Rows are points. The window is the flat piece filled in between its corners: a triangle in 3 columns, a solid with four corners in 4, and so on. A path goes straight from each point to the next, and from the last back to the first. After which points does the path pass through the window?
(in the rows, 128 means zero)

Window (4 x 4):
[[210 173 151 129]
 [ 84 129 101 118]
 [ 90 119 135  99]
 [149 126 141 143]]
Path:
(1): [207  98 123 144]
(2): [166  91 151  74]
(3): [ 79 182 118 136]
(4): [130 171 149 156]
(5): [193 137 117  92]
(6): [167 112  95 115]
(7): [128 171 152 125]
(8): [100 152 149 167]
(9): [114 125 119  81]
(10): [197 155 120 139]
(11): [127 144 190 132]
(12): [175 204 160 143]
Through the window after points: 4, 6

Window, 6 rows:
[[136 205 116 141 148 134]
 [ 91  50 127 171 150 106]
 [102 106 201 117 120 171]
 [135 111 181 156 107 151]
 [190 117 113  87 133  81]
 [143 127 131 113  85  88]]
Path:
(1): [149 139 112 108 135 136]
(2): [145 106 194 138 128 110]
(3): [122 180 138 147 164  89]
(4): [150 181 110 129 119 168]
(5): [157 140 124 145  98 182]
(6): [125 171 133 116 163  73]
(7): [108  89 193 135 132 137]
(8): [128 105 148  90  88 161]
(9): [141 150 131 122  50 178]
(10): [139 148 160 116 138 116]
(11): [179 141 130  88 132  65]
(12): [171  52  96 125 128 158]
(13): [ 79  69 119 120 100 170]
(14): [149 140 153 181 176  67]
(15): [214 119 149  75 136  31]
(16): [141 113 111 122 124 123]
Through the window after points: 3, 5, 11, 13, 15

Window, 9 rows:
[[140 102 149 148 157 141 146  37 114]
 [148 105 200 120 125 104 167  75 116]
 [145  97 155 141  77 148 113  89 129]
 [124 126 153 161  95  74 125  42 122]
 [101 134 119  46 172 146 100 143 161]
 [ 96 101  71  75 152 118 148 166 117]
 [124  85 132 135 183 102 132 138 159]
 [114 156  98 127 167 104  53 185  36]
 [ 85 195  86 140 154 133 104 212  81]]
Path:
(1): [ 69 123 123  96 183 138  92 145 121]
(2): [159 124 102  95 126 113 142 157 104]
(3): [172 133  98 104 159 131 101 116 121]
(4): [ 48 103 154  97 127 124 128 152 129]
(5): [ 79 140 115 136 169 142  90 177  71]
(6): [151 204  85 128 123  94 143 150 132]
(7): [180 157 119 104 129  73 165 152 135]
(8): [ 91 104 118  95 158 143 111 121 117]
Through the window after points: 3, 5, 7

Window (12 x 12):
[[128 121 120 106  89 117  90 121 175  69 111 175]
 [ 88 170 175  64 179  84  60  81 166 149 141  65]
 [179 113 218 158  59 122 156  62  83 141 116 141]
 [117  91 138 113  88 137 219  54  84 157 231 177]
 [157  78  97 113  88 123  81 142 174 144 102 142]
 [159  99 150  48 149 158 114 126 145 116 127  58]
 [144 190  87 156 136 150  77 133  60 109 125 203]
 [133 126 171 160 129 100 149 105  92 134  73  96]
 [171 156  50 164 123 154 110 106 164 129  82  75]
 [ 84 130 172 176 136 121  56 125 134 105 165 129]
 [166 243 124  91 163 131 134 162 166 165 126 167]
 [202 120  73 128 169 184 141 112 129 124 124 209]]
Path:
(1): [ 88 171 167 130 116 163 119 122 138 193  67 150]
(2): [118 132 139 117 105 151 108 113 143 101  97 133]
(3): [183 119 152 122  98  67 109  91 143 117 161 181]
(4): [207 142  94 102 158  88 124 109 146  95 133 119]
(5): [125 131 143 119 104 166 103 134 132 154 113 154]
(6): [104 153 126 140 100 183  96  78 145 138 107 105]
(7): [164 107 171 127 140  90 131 123 106 129 164 135]
(8): [202 107  99 128 123 123 117 141 103 127 134 145]
(9): [ 93 182 119 141 112 180 123  81 194 119  73 140]
(10): [127 137 164 132 134 162 112 113 155 118 101 122]
(11): [184 148 113 118 114  82  99 123 101 132 112 122]
(12): [167 120 131 129 112 111 115 114 104  97 140 135]
(13): [ 77 126 122 147 106 215 155 106 184 178 145 181]
(14): [121 145 137 105 106 175 111  86 141 152 130 156]
(15): [162 124 113 118 150 116  94 131 145 111 134 137]
(16): [223 124 111 125 142  79 144 115 114  77 160 120]
Through the window after points: 2, 4, 16
